Each row of a before or after table is a point. One or more steps were done to the points. Then noise was added and the rows were shuffled. The steps act on columns, c1 being the first. Write out the steps. A step turns or swaps two columns, mirrors them in a line or flattens them onto one, adds a multiple of one to another, or multiplies or shifts one. Angles are multiples of 10 degrees, from the lower column toward the higher: turns from -170 to 170, lines from 10 to 170 but not 90. Use the fewest steps. Two steps may share a column if one is a turn and the other turns, adds or multiplies; they go together, in the order done. Otherwise the lowest column goes first.

Before (12 x 3):
[[ 20  32  20]
 [ 47  32 -22]
 [ 23   1  -5]
 [ 33  12 -21]
 [-18  29 -32]
 [ 50 -44 -32]
 [-16  34  95]
 [ 42  -5 -33]
 [-51 -62 -30]
 [ 35  20 -12]
 [ 42 -24  12]
 [-25  39 -28]]
After (12 x 3):
[[-11  43   1]
 [ 24  25   0]
 [ 13  41  -1]
 [-12  38   0]
 [-17  51   2]
 [ 22  16   2]
 [ 29 -32   1]
 [ 33  41   1]
 [ 28  -6  -1]
 [ 34 -57   0]
 [-34 -80   0]
 [ 18   2   1]]
Steps: multiply c1 by 0.7; multiply c2 by 1.3; multiply c3 by 0

Before (12 x 6):
[[  4 -24 -22  17 -56  16]
 [-17 -47   1 -17 -83  19]
 [-31  29 -29 -21 -11  43]
 [-24  31 -37  18   0  14]
 [  6  39   4   1 -24 -19]
 [ -2  43  29  50   5 -30]
 [-29   5 -51 -12 -46   9]
 [ 16  -9  56  43 -10  -9]
 [  5   0 -17   4  17 -24]
 [-19  27  26  18  10   6]
 [ 32 -16  -5  24  -4  10]
 [ 38  10  25  37 -13  -7]]
After (12 x 6):
[[-73   4 -36 -30 -46   8]
 [ 12  -1  -7  -7  17 -24]
 [-46  26  24  20  11   5]
 [-77  29 -26 -23 -11  42]
 [-61  32 -14 -12   1  13]
 [ 16  39   3   2 -24 -19]
 [ -4  43  42  35   5 -30]
 [ 94   9  33  27 -13  -7]
 [ 79 -16   9   8  -4  12]
 [-42 -48  -9  -6 -84  18]
 [ 11 -23  -4  -6 -57  17]
 [ 39  -7  54  46 -10 -10]]
Steps: multiply c1 by 2.5; flatten c3 and c4 onto the line at 40 degrees

Before (10 x 9):
[[-10  26  -1   4  25 -32   0  22  -1]
 [ 29 -18  13 -20  21   0  -5 -17   9]
 [-16  -2 -23 -25  30   9   9  11 -21]
 [  1  26  14 -10  19  17 -22 -26 -36]
 [ 25 -19 -32  10   2   2  29 -14 -34]
 [-11 -27  17  28  15 -24  19 -22 -35]
 [ 23 -28   6  23  18  -8 -12  -5   0]
 [  7 -21 -22 -23 -18 -36   6  11   6]
 [-22  -2  -8   4  32 -37   0 -17 -15]
 [  3  -5 -25  -2 -13  12  19   2   3]]
After (10 x 9):
[[  8  -4 -10  14  95 -43 -21 -19  -2]
 [ 24 -17  11 -13  64  22 -24 -17  19]
 [  7 -25  16  40  46 -26  -7 -21 -19]
 [-17  -2 -25  18  91  -6  21  15  27]
 [ 30 -23 -22 -11 -51 -22  15  13  22]
 [ -5  -3 -25  -6 -38  12  21   2   1]
 [ 25 -26   5   5  55   7 -14  -2 -26]
 [ 12  28  -2   3  75 -28  20  21  -4]
 [-10  25  15  35  55  13 -49 -25  16]
 [ 17 -21 -32  37   8  18  17 -10  -1]]
Steps: turn c1 and c6 by 40 degrees; mirror c4 and c9 in the line at 140 degrees; multiply c5 by 3; add 1 times c8 to c7

Before (14 x 12):
[[-28  -2 -35  10 -28  53  -2 -47  21 -13 -69  18]
 [ 63  14  -8  33  67 -10 -73   3 -34  -4  15  27]
 [ 21 -19  19  73 -17 -21  39 -35  57 -38 -79  35]
 [ 73 -21  41 -15   1  19  34  29  36   2  20 -13]
 [  1   0  45  24 -16 -18 -39  32   7  -3 -17 -22]
 [ -3 -70  23  29   3  30 -68  54  32 -26 -73 -76]
 [ 58  10  -8  47 -34 -24   8 -53  63 -24 -44 -37]
 [ 74 -27  13  54 -13 -44 -23  56  34  -4 -65  37]
 [-27  33  74 -47  73 -26 -37 -47 -30  -7 -22 -45]
 [ -9  15 -53 -25  56  38  -4  43  -5 -49  37 -36]
 [ 31 -19  14  59   0  20 -36  -6 -29 -45  10   5]
 [  1 -69  57  -2  -7 -52 -47 -43  43  43   0  37]
 [ 15  40  -5  26  45  27  24   6  62  22  -7 -65]
 [-15  -3  43  -6  55 -54   5  -9 -44  32 -55 -67]]
After (14 x 12):
[[ -7 -20  23 -35  19 -20 -48  67  60 -33 -78  37]
 [  3  33  81  46  31  70  40 -19 -33 -10 -24 -44]
 [ 35 -26  41   1 -17   3 -75 -17  41   2  18 -12]
 [ -7  40  -6 -14 -17  39 -21  22  64  21 -12 -66]
 [ 41 -19  16 -35 -11   6  11  48 -28 -48   9   8]
 [ -2  13 -54   0 -26  55   5 -32  -2 -48  41 -35]
 [ 40 -70  25 -34 -28   9  52   4  32 -25 -71 -73]
 [ 35  12  -4 -10  18 -33 -41  47  59 -21 -48 -40]
 [-11  -7  44   4  64  44   5  -3 -45  34 -59 -66]
 [-18   2 -32   6 -57 -22  23  13  23 -10 -68  20]
 [ 70 -29  17 -54  45 -16 -28  30  30  -4 -59  38]
 [ 29   7  45 -24  17 -18  34  14  10  -7 -13 -24]
 [ 29 -70  55  15  43 -20  31   8  42  40   0  37]
 [100  15  -6 -20  23  67  17  24 -34  -7  12  26]]
Steps: mirror c1 and c7 in the line at 160 degrees; multiply c8 by 0.4; turn c4 and c8 by 130 degrees; turn c5 and c6 by 80 degrees

Before (8 x 18):
[[  0  34  -7  17  38 -24  -3  32  18 -11  -3   3   3  24  15  14  -9  13]
 [ -3  15 -14  12   0 -17   4  10  -8  11   9  -4  18 -11   3 -11  -1 -20]
 [  2  14 -13   0   1  -8   1   4  -2  17 -18 -13  -2   4   6 -15  -1 -10]
 [-14 -10 -13  -3  12   9 -41 -24  -9  33 -15   1  10  -3 -21  12  22   6]
 [  5  32   5   7  16  -2   0   9   6   0  -4  14  11   8   1 -11 -11  -6]
 [ -6 -18 -28   2  13  16 -29 -21 -11  12 -16  19  -2  -8  -7   7  14   2]
 [-10  19 -10   2   2  -3  30  11   2  -3   0  -3  10  11  -9  -5   1   5]
 [-15  18   8  17  20 -19   9  23  31  -8   0  -1   6  10  15  -6 -16  -5]]
After (8 x 18):
[[  0  34 -11  17  94 -24  -1  32  18 -11  -1   3   3  24  15  14 -10  12]
 [-23 -11 -43  -4  30   9 -34 -25  -9  34 -15   1   9  -4 -20  11  21   5]
 [  9  32   8   8  40  -3  -2  10   6  -1  -3  14  12   8   0 -11 -12  -6]
 [-24  18  17  18  50 -20   6  23  29  -8   0  -1   6  10  14  -5 -15  -5]
 [-16  20   0   2   5  -3  32  11   1  -2   0  -4   9   9  -9  -5   1   5]
 [-10 -18 -58   2  33  16 -18 -21 -11  12 -16  20  -2  -8  -7   9  15   3]
 [  3  14 -18  -1   3  -8   6   4  -2  18 -18 -13  -2   4   6 -15   0 -10]
 [ -4  15 -19  11   0 -18   9  10  -9  11   8  -3  19  -9   4 -11   0 -20]]
Steps: multiply c1 by 1.6; turn c3 and c7 by -20 degrees; multiply c3 by 1.6; multiply c5 by 2.5

Before (8 x 32):
[[  6  -7  11  -4 -14  -8  43 -38  28   0  -7  -5 -57  21 -11  22  48  23
   41 -41  44  10  54  -8   4  27  -6  43 -21  38  11  30]
 [ 10 -22 -41  13  47  65  43 -29 -15 -38  -3  -5 -38  27  30  21  12 -21
   -9   0  36  -4 -32 -26  30 -28  -3  42  -2  -6  10  23]
 [-27  18 -45  -4   6  16  22  22  13   3  30  51 -23   8 -18  31 -37 -19
   25 -38  29 -34  -6 -14 -24  52  10 -34 -30  23 -25  -2]
 [-24  38  22 -32 -16 -26 -14  33  18   0  19  45  19 -15 -15 -54  27  -1
   12  17   2 -28  10  39 -15 -20 -31 -32  47 -24   9   5]
 [ 41  26 -14  23  17 -25 -31 -17   0  -9  -6  21   2 -34  37  18  19  25
  -15  20 -16   1 -23  24 -35 -14 -10 -19 -19 -26  -9 -22]
 [-10  -2 -14 -16  63  32 -30 -12  16 -23  14 -18  12  11  25 -50  23  28
   22  -6 -14  16 -18 -15 -37  -3 -10   5  16  28  34 -15]
 [ 36  18  13  54   6 -11 -16   2  25  24  27  22  14  24  -6 -49  -6 -32
   -7   8   2  22 -20  21  10 -33 -32  32 -14  43 -14 -27]
 [ -1 -14  34   9  12  30 -48   7  49  15  43  -8 -54 -62  52 -38 -11 -37
   -2 -18 -16  -4  29  49 -12 -24 -14  28   1 -31  33 -16]]
After (8 x 32):
[[ 41  14  14  57  15 -15 -18  30  24  29  -2  27  13 -69  -8 -50  -8 -36
   -2   6   5  17 -12  21  -6 -33  54  32 -14  -2 -12 -27]
 [ -8 -15  37  16  -4  28 -52  12  52  15 -94 -14 -56 -84  54 -38 -13 -37
   -1 -19 -19  -2  28  56   3 -23 -13  29   0  27  30 -20]
 [-13  -1 -15 -11  57  30 -35 -38  15 -23  -6 -21  11 -39  26 -49  21  28
   22  -8 -10  21 -16 -15  30  -7  33   6  13 -10  31 -13]
 [  3  -9   9  -8 -56  -5  42  10  26   1  22  -6 -58  14  -8  22  51  25
   39 -40  46  12  56  -8  23  23  37  45 -23 -20  11  34]
 [ 12 -20 -46  11  49  70  43  62 -21 -38  30  -2 -37  -6  32  23  10 -21
   -8   5  40  -6 -35 -22   3 -27   1  44  -2  11  12  24]
 [ 40  24 -18  25  40 -23 -30 -30   5  -8 -29  26  -1  27  38  22  20  26
  -13  18 -18   3 -23  26  31 -16 -12 -11 -20  23 -12 -18]
 [-29  20 -44   1 -31  13  23 -21  12   1 -19  52 -19 -73 -21  27 -36 -13
   25 -38  31 -32  -3 -17  -1  49  13 -35 -32 -22 -24  -2]
 [-22  38  20 -32   3 -25 -13 -30  18  -1 -32  48  15 -40 -17 -60  28   3
   10  18   3 -29  10  45 -17 -19  -3 -26  46  41  11   8]]
Steps: add 1 times c20 to c5; turn c8 and c25 by -130 degrees; add -0.7 times c18 to c8; multiply c11 by 2.5; turn c11 and c14 by -110 degrees; turn c27 and c30 by -130 degrees

Before (14 x 64):
[[-50 -10  24   2  -4 -44  -1  -1 -11  47 -42  -4 -70  -2  23 -71   2  -9
  -10 -67  12 -20 -11  33  21 -23  -5 -31  41 -21  -8   4  -8  22  25 -30
   28   8 -19 -22  19 -19  -7 -15 -43 -26  -9  43  54  16  -1 -55 -63 -32
   13   0  -8   7   8  -4  17  10   2 -40]
 [-11  -8 -10  29 -11  11 -12  48 -67 -40 -39 -19 -10  16  15 -49  13 -26
  -48  -8 -12  14 -48   9 -24   5  -6 -30  -8   5 -25 -25  18  20  10 -23
    1  43  14   6   6  39  -3 -49 -42  48  16 -20  30 -11 -27  54 -37 -15
  -10  12  40 -45  -4   2 -39  -1  10  28]
 [  1   0   1  16   2 -40   9 -16  19  58 -27  44  18 -38 -26 -20 -51   8
   24 -39 -59 -23  41 -44  42 -35 -17  -8  38  35  55  16  29 -15  27 -27
  -19  40 -57 -28  28 -28   1 -25 -19  57  15  -7  30  30 -29 -32 -47  -8
  -36  -6  55  -8 -33  28 -13   5   6 -27]
 [-24 -43  28 -32 -15 -23  82  13 -87   2  12 -26 -10   4 -24  -7  -5 -32
  -34  26 -18  37   8  -9   3  66  27  31  49 -25 -45   3 -14  24 -18   0
   29  28  24  31   3  -3  27   9  -4   7  21  -3 -14  48  -2  21   2  26
   -8  27  16 -30  57 -40  44 -48  -4  50]
 [ -2  -9  16  15 -28   7  -9 -36 -47  19  10  20 -22 -34  -5  -1   9   3
    1  14 -22  47  81  37  23  65  -3 -13 -14   2 -16  32  -9 -59   8  -4
  -35  25   1  51 -19 -13  10  41  44  57  37  25 -62 -14  20 -25  -8 -24
  -26   3  38 -87  29  -3  -3 -11  -9  33]
 [ 29  44 -29   4  11   6  16  34  21  41  23 -37 -37  33  -7  -2  14 -35
  -28  29 -22   5  -9  26  24   5  -2  16 -34  20   3 -14  15  14  25  -2
  -15  20  30 -31  12 -12   5  31  48 -11  36 -15 -47  -5  17  -2 -38  58
    1  95  -2 -20  38 -40   5  10  19   4]
 [-11  36   4 -16  -4   9 -31 -25  -8   0  -8 -44 -17 -47 -46  39   3 -20
   -5 -26  44  -6  24  -8  -1   4  33 -40 -21  10  -1  10 -54  14  24  19
   24  37  -4  14  19 -50 -39   8 -29  29  19 -20  43  -3  52 -51  23 -48
  -58  40  38   7  29 -49 -12 -77  12 -25]
 [ 51  -3  15  18 -17 -25   2   0 -58   0   6 -26   9 -30 -13 -13  -7  15
   11 -43  16 -16   7 -11  48  20 -23 -30  49  44  21 -27  23  -5  -7   8
   14  33 -53 -21  13 -28  -9 -18   8  24  23 -14  49   4  12 -12 -10 -42
  -21 -18   5  48   9  13  -3  10 -41  39]
 [ 10 -29  40 -15  18  36 -10  24   7  -1 -15  -8  -5  -2  29 -38  15  -5
   12  -6 -25 -28   2 -50 -11  20  42  22 -33 -28  20 -42  -7 -28  16  19
   -8  27   8  15  25  -4  15 -22  -6  13 -15  -1  11  47  37  43 -42   9
  -45 -19  34 -82 -11 -21 -11 -40   3 -41]
 [-54  15  32 -29 -20 -30   3   0 -41  22  -9 -15  27   9  13 -20 -43  31
   -1  -4 -56 -10  -5  14   9 -12  57 -12   0  47  24  13   4   7  13  45
  -15  31  25 -41  19 -34  -5 -58  69  31 -22  13  37  35   6  -4   7  30
   18  42   6 -21  49  32 -21 -53  11 -33]
 [ -5 -36 -16 -45 -26 -32  17  31   2  34 -14  11  -3   6  40   1  14 -50
   30  35  -4 -40  21  30  54  -1  26 -26  21  32  19  -4  21  33 -34  36
  -38  20  16  37   9  53 -17 -27  17  26  66  12  10  55 -21   8  22  48
   19  16  10 -26  44   8  49 -14  18  25]
 [ 20 -14  42 -51   9   9  -1   6  -3  -7  -7 -40  40  -5 -26  23 -34   8
  -66  10  -7   7  16 -18  64   6  32 -22  24  -1 -41 -47  13  -9  23  22
  -11   7 -10 -18   4  -6   1  32   3  13  10 -24  19  23   2 -14 -16 -28
    9  -7  41  29 -29 -30 -20 -20  39 -12]
 [ 38  -1 -38 -20 -27  -5  -3   9 -27  -3  13 -19  59   5  38  -9  15  -5
  -26 -14   6 -18  -3   9  37 -15  -5 -44  61 -28 -31  -6   6  13 -38 -17
   67  71  22 -13 -26 -46   4  -9  10  53  37 -34 -30 -43  33 -30 -34  57
   14  11  62   2  56  -8  53  14   8 -22]
 [ 22 -15  17  44 -29 -14  47  33 -18   7   5 -55  30 -46  16 -17   8 -53
    7 -24 -11 -27  11  47  25  32 -54 -11  20  61  18 -25  11  -3  21  19
   -1  51 -15  41  -7 -19  21  12  40 -33 -39   6  26  57 -12  30   3  15
   -3  -2   5 -58 -25 -42   5  82  18   0]]
After (14 x 64):
[[ -3  -9  18  14 -27  12 -10 -36 -50  18  11  19 -22 -35  -3   0  10   5
    1  15 -19  50  82  39  23  63  -2 -14 -14   2 -16  34  -7 -62   8  -4
  -37  28   1  51 -19 -12  11  39  44  55  38  25 -60 -15  22  32 -11 -23
  -27   7  36 -86 -29  -1  -4 -15 -10  31]
 [ 21 -15  41 -53  13  17   0   3  -4  -7  -8 -42  42  -5 -27  21 -33   6
  -67  13 -11   9  17 -18  68   8  31 -20  18   1 -43 -49   5 -12  21  21
  -14   6 -10 -17   1  -5  -1  32   3  13  11 -23  19  21  -1   9 -18 -29
   12  -7  43  32  35 -29 -19 -18  41 -10]
 [ 31  45 -30   5  10  14  16  33  18  42  21 -38 -38  35  -9  -3  15 -32
  -27  29   2   6 -11  26  22   7  -2  15 -36  20   3 -15 -32  15  26  -3
  -19  22  30 -29   9 -12   6  32  48  -9  35 -16 -47  -4  17  24 -37  58
   -2  94  -4 -20 -29 -39   8  12  20   2]
 [ -9 -10  -9  32 -13  19 -14  46 -66 -35 -37 -22  -9  17  14 -46  13 -26
  -46  -8  53  14 -46  13 -23   6  -5 -32  -8   2 -26 -23 -13  22   8 -20
   -1  46  15   7   5  40  -3 -48 -42  49  18 -20  31 -11 -28  -8 -37 -17
   -8  14  42 -41  11   3 -40   2  11  26]
 [-25 -45  30 -34 -15 -48  80  15 -89   1  10 -31 -11   6 -24  -6  -7 -35
  -36  26  21  35   9  -8   2  67  26  30  50 -24 -44   2 -14  21 -17  -5
   25  29  25  32   3  -1  30  10  -6   7  24  -3 -16  46  -3   8   0  24
   -8  27  19 -30 -54 -39  45 -49  -5  47]
 [-52  -8  23   2  -3 -89   0  -3 -14  49 -44  -3 -73  -2  22 -69   2  -9
   -9 -66 -56 -20 -13  32  18 -22  -5 -30  43 -22 -10   6   4  22  20 -28
   29   9 -18 -25  18 -21 -10 -13 -45 -23  -8  43  54  13  -2   8 -62 -32
   15   0 -10   9 -13  -5  17  13   4 -41]
 [ 12 -28  42 -15  18  71 -12  25   8  -4 -14 -10  -6  -1  30 -38  14  -5
   11  -8  49 -29   0 -52 -14  24  40  21 -35 -26  23 -39  12 -31  19  17
   -9  26  11  12  26  -1  15 -22  -9  13 -15   0   7  44  35   8 -43   6
  -47 -19  32 -82   7 -24 -13 -42   5 -37]
 [ -6 -38 -17 -44 -28 -63  16  29   4  34 -13  11  -4   6  40   3  15 -50
   28  36  12 -38  20  30  54  -4  27 -26  21  35  18  -3 -44  32 -35  35
  -40  19  17  39  11  51 -16 -26  17  24  66  12  10  55 -25  -1  25  47
   22  13  12 -30 -26  11  48 -10  17  23]
 [ 22 -16  17  44 -31 -28  47  32 -17   7   4 -56  32 -46  14 -18   7 -50
    6 -25  31 -28  11  46  25  28 -53 -10  24  63  18 -25   3  -4  21  22
    1  51 -15  41  -3 -18  24  14  41 -33 -39   6  25  57 -14   2   1  18
   -4  -1   4 -57  28 -39   2  80  24   3]
 [ 38   0 -39 -18 -29 -10  -5  11 -27  -3  15 -17  57   6  41 -11  15  -4
  -26 -17 -30 -17   0   9  37 -14  -5 -43  58 -30 -34  -7 -33  13 -39 -19
   67  71  20 -11 -28 -44   5  -9  13  52  37 -34 -27 -42  33   8 -33  58
   14  11  59   1 -46  -7  56  15   6 -27]
 [ -8  36   4 -18  -2  19 -30 -26  -7   1  -7 -41 -19 -45 -45  41   2 -22
   -6 -28 -65  -6  26  -5   2   5  33 -40 -21  11   1   7  33  14  27  20
   25  41  -5  13  18 -55 -42   8 -32  28  15 -22  42  -6  51 -23  23 -47
  -56  39  38   6 -55 -50  -9 -79  15 -25]
 [  3  -1   1  14   2 -81   7 -16  20  59 -25  46  21 -35 -25 -16 -46   9
   29 -39 -10 -25  40 -46  41 -33 -16  -8  37  33  53  16  -9 -15  29 -28
  -20  39 -58 -26  26 -29   4 -24 -23  57  16  -5  29  24 -31  64 -48  -9
  -35  -5  56  -7  45  22 -13   3   6 -26]
 [ 51  -1  16  19 -16 -51   0  -2 -58   0   6 -26  10 -28 -11 -13  -7  16
   14 -41 -18 -18   8 -10  48  21 -25 -30  50  43  23 -28 -24  -4  -8   9
   17  32 -52 -22  10 -29  -8 -20  10  22  25 -15  51   4  14 -17  -7 -43
  -23 -16   4  50  -1  13  -3  13 -38  42]
 [-56  13  31 -30 -16 -61   3   1 -38  22 -13 -15  29  13  13 -18 -46  30
   -2  -4  15  -9  -7  15   7 -12  58 -11  -1  46  23  17 -27   7  12  44
  -17  32  27 -43  22 -33  -5 -59  70  33 -20  14  37  33   6  55   7  30
   17  40   5 -23 -39  33 -20 -53  10 -31]]
Steps: multiply c6 by 2; turn c21 and c52 by -110 degrees; turn c33 and c59 by 150 degrees
